Each row of a before or after table is a point. The points were changed in one or more steps. Then noise was added and the rows were shuffled. The steps act on how far a point lies along the listed directions, d1 being the first. Name the steps. A step turns or swaps two directions, mirrors them in a line or flattens them onto one, adds a multiple of one to another, or multiplies one. Angles are multiples of 10 degrees, from the lower direction toward the higher: turns from -170 to 170, lines from 10 to 170 but not 90. Use the fewest steps. Two steps may share a direction if one is a turn and the other turns, adds or multiplies; they go together, in the order done. Otherwise the lowest direction goes first.

Directions:
(1): +0.42  -0.19
(2): -0.19  -0.42
Before (13 x 2):
+0.14  +0.35
+0.18  +0.32
-0.14  +0.41
-0.09  +0.19
+0.50  +0.31
-0.43  -0.40
-0.08  +0.22
+0.20  +0.46
-0.32  -0.28
+0.08  +0.51
+0.03  +0.50
+0.04  +0.45
-0.44  -0.32
After, 13 rows:
-0.03  +0.50
-0.04  +0.48
-0.05  +0.53
+0.06  +0.35
-0.34  -0.49
+0.42  +0.38
-0.14  +0.15
-0.40  -0.40
+0.08  +0.31
-0.09  +0.25
+0.11  +0.49
-0.27  -0.36
-0.21  +0.40
Steps: turn d1 and d2 by -10 degrees

Directions:
(1): -0.01  +0.26  -0.49
(2): +0.14  -0.48  -0.26
(3): -0.54  -0.13  -0.05
Before (8 x 3):
-0.10  -0.25  -0.42
-0.06  -0.25  +0.08
-0.33  -0.40  -0.14
+0.67  -0.36  +0.13
+0.11  -0.43  +0.16
-0.43  +0.83  +0.77
-0.37  -0.43  -0.18
-0.16  -0.46  -0.20
After:
-0.26  -0.31  +0.07
-0.13  -0.07  +0.02
-0.24  -0.31  +0.06
-0.13  -0.37  +0.09
+0.47  -0.36  +0.23
-0.20  +0.47  -0.23
-0.04  -0.24  +0.08
+0.12  -0.43  +0.17
Steps: flatten d1 and d2 onto the line at 140 degrees; multiply d3 by 0.7

Directions:
(1): +0.15  +0.16  +0.31  -0.52
(2): -0.30  -0.52  +0.06  -0.21
(3): +0.01  -0.07  +0.56  +0.31
Before:
+0.37  +0.58  +0.13  -0.53
-0.12  -0.06  -0.53  -0.28
+0.01  +0.19  -0.36  +0.03
-0.16  -0.20  -0.12  -0.76
+0.06  +0.21  -0.68  +0.14
+0.22  -0.09  +0.35  -0.63
+0.19  +0.15  -0.19  -0.34
+0.16  +0.01  +0.73  -0.02
+0.05  -0.04  +0.46  -0.02
-0.01  +0.12  -0.01  +0.26
After:
-0.20  -0.39  +0.17  +0.12
+0.37  +0.63  -0.15  -0.01
-0.24  -0.57  +0.35  +0.22
+0.11  +0.05  +0.83  -0.21
+0.22  +0.13  +0.27  -0.28
+0.17  +0.36  +0.01  -0.02
-0.01  -0.45  +0.43  -0.44
+0.17  +0.35  -0.16  -0.46
-0.07  -0.08  +0.06  -0.79
-0.02  +0.12  -0.04  +0.25
Steps: turn d1 and d3 by 50 degrees; turn d2 and d3 by -50 degrees

Directions:
(1): +0.74  +0.22  -0.06  -0.10  -0.11  -0.01
(2): +0.08  -0.46  +0.02  -0.55  +0.10  -0.31
Before:
+0.25  +0.01  -0.15  -0.10  +0.05  +0.05
-0.71  -0.12  -0.04  +0.14  +0.11  -0.09
-0.33  -0.28  +0.10  +0.05  -0.11  -0.19
-0.71  -0.25  +0.19  +0.02  -0.15  -0.06
-0.50  -0.39  -0.05  +0.04  +0.05  -0.01
-0.60  -0.10  +0.13  +0.11  -0.09  +0.31
-0.48  -0.39  -0.11  -0.03  +0.01  +0.20
-0.48  -0.04  -0.10  +0.17  -0.01  +0.27
+1.62  +0.37  -0.23  -0.36  -0.25  -0.14
+0.29  +0.22  +0.04  -0.02  -0.21  +0.22
-0.62  -0.27  -0.14  -0.23  -0.10  -0.01
-0.59  -0.01  -0.04  +0.20  +0.02  +0.08
After:
-0.72  -0.11  -0.04  +0.14  +0.11  -0.09
+1.68  +0.40  -0.25  -0.36  -0.25  -0.15
+0.27  +0.01  -0.15  -0.08  +0.05  +0.03
-0.55  -0.25  -0.13  -0.25  -0.09  +0.00
-0.68  -0.12  +0.12  +0.11  -0.07  +0.31
-0.68  -0.26  +0.19  +0.01  -0.17  -0.06
-0.29  -0.27  +0.10  +0.03  -0.12  -0.19
-0.46  -0.37  -0.11  -0.01  -0.02  +0.21
-0.56  -0.05  -0.13  +0.19  +0.02  +0.28
-0.44  -0.36  -0.03  +0.02  +0.05  -0.01
-0.67  -0.04  -0.03  +0.20  +0.02  +0.07
+0.22  +0.20  +0.05  -0.02  -0.19  +0.22
Steps: add 0.3 times d2 to d1
